Each row of a before or after table is a point. One or more steps were done to the points. Then noise was added and the rows were shuffled. The steps act on columns, c1 being the first. What was done? A step turns or swaps two columns, mirrors them in a line or flattens them onto one, adds a multiple of one to another, or multiplies or shifts one. Angles are multiples of 10 degrees, from the lower column toward the higher: turns from -170 to 170, lines from 10 to 170 but not 90. Use the fewest steps. Two steps may share a column if one is a turn and the other turns, adds or multiplies; they go together, in the order done. Otherwise the lowest column goes first.
In the rows, 128 means zero.

Before (12 x 3):
[[146 106 151]
 [169 119 149]
 [131 167 117]
 [109  96  84]
 [179 133 154]
 [ 96 130 135]
 [155  70 171]
 [ 67 136 118]
 [131 172 125]
 [148 125 124]
 [122 106  66]
 [132 126 196]]
After (12 x 3):
[[136 132 135]
 [ 94 151  89]
 [158 187 167]
 [ 98 161  91]
 [128  86 129]
 [116 124 117]
 [ 99 121  91]
 [147 148 149]
 [159 121 170]
 [121  89 120]
 [155 135 158]
 [162 131 171]]
Steps: flatten c1 and c3 onto the line at 50 degrees; multiply c2 by -1

Before (13 x 6):
[[151 156 134 154 148 152]
 [139 139 124 152 134 172]
 [177 113 136 196 130 152]
 [129 134 139 117 141 118]
 [132 136 105 119 127 143]
 [ 86  75 167  88 116 140]
 [ 81 105 151 125  76 121]
 [142 148 118  96  59 122]
 [ 67  75 195 106 104 102]
 [166 149 125 159 128 127]
 [153 108 119 145 132 127]
 [ 90  99 204 104 114 136]
 [114 173  94 146 157 142]]
After (13 x 6):
[[113 118 112 138 146 132]
 [ 50 123 201 154 157 115]
 [ 46 109 181 123 177 107]
 [ 75 122  90 120  74 128]
 [ 91 128 117 107 115 109]
 [ 88 122 143 127 114 143]
 [135 111  89 187 138 107]
 [ 42 164 148 140 175 116]
 [109 119 114 151  89 114]
 [129 140 104 150 111 128]
 [ 28 127 195 157 188 144]
 [103 197 140  98 145 108]
 [100 113 109 145 108  89]]
Steps: shift c1 by -40; turn c5 and c6 by 160 degrees; turn c2 and c5 by -60 degrees; turn c3 and c4 by 40 degrees

Before (8 x 9):
[[146 137 129  99 119 114 173 153 135]
 [129 119 121 128  79 139 155 132 177]
 [145  50 130 122 138  98 191 143  94]
 [136 117 145 114 167 111 141 117 126]
 [135 160 137 148 120 135 119 152 126]
 [148 160 141 151  92 111 152 113 153]
 [129 160 126 119  75 129 119  84 119]
 [226 107 122 125 209 134 118 146  95]]
After (8 x 9):
[[128 113 120 128  79 127 157 131 206]
 [225 110 122 125 208 114 117 146  76]
 [146 144 130  99 117 127 173 153 139]
 [137 134 144 114 167 109 140 117 124]
 [129 148 126 118  74 155 119  84 112]
 [148 162 141 151  92 142 153 114 168]
 [136 143 138 148 121 156 118 151 125]
 [145 101 129 123 137  50 191 143  73]]
Steps: turn c2 and c6 by 50 degrees; multiply c9 by 1.6
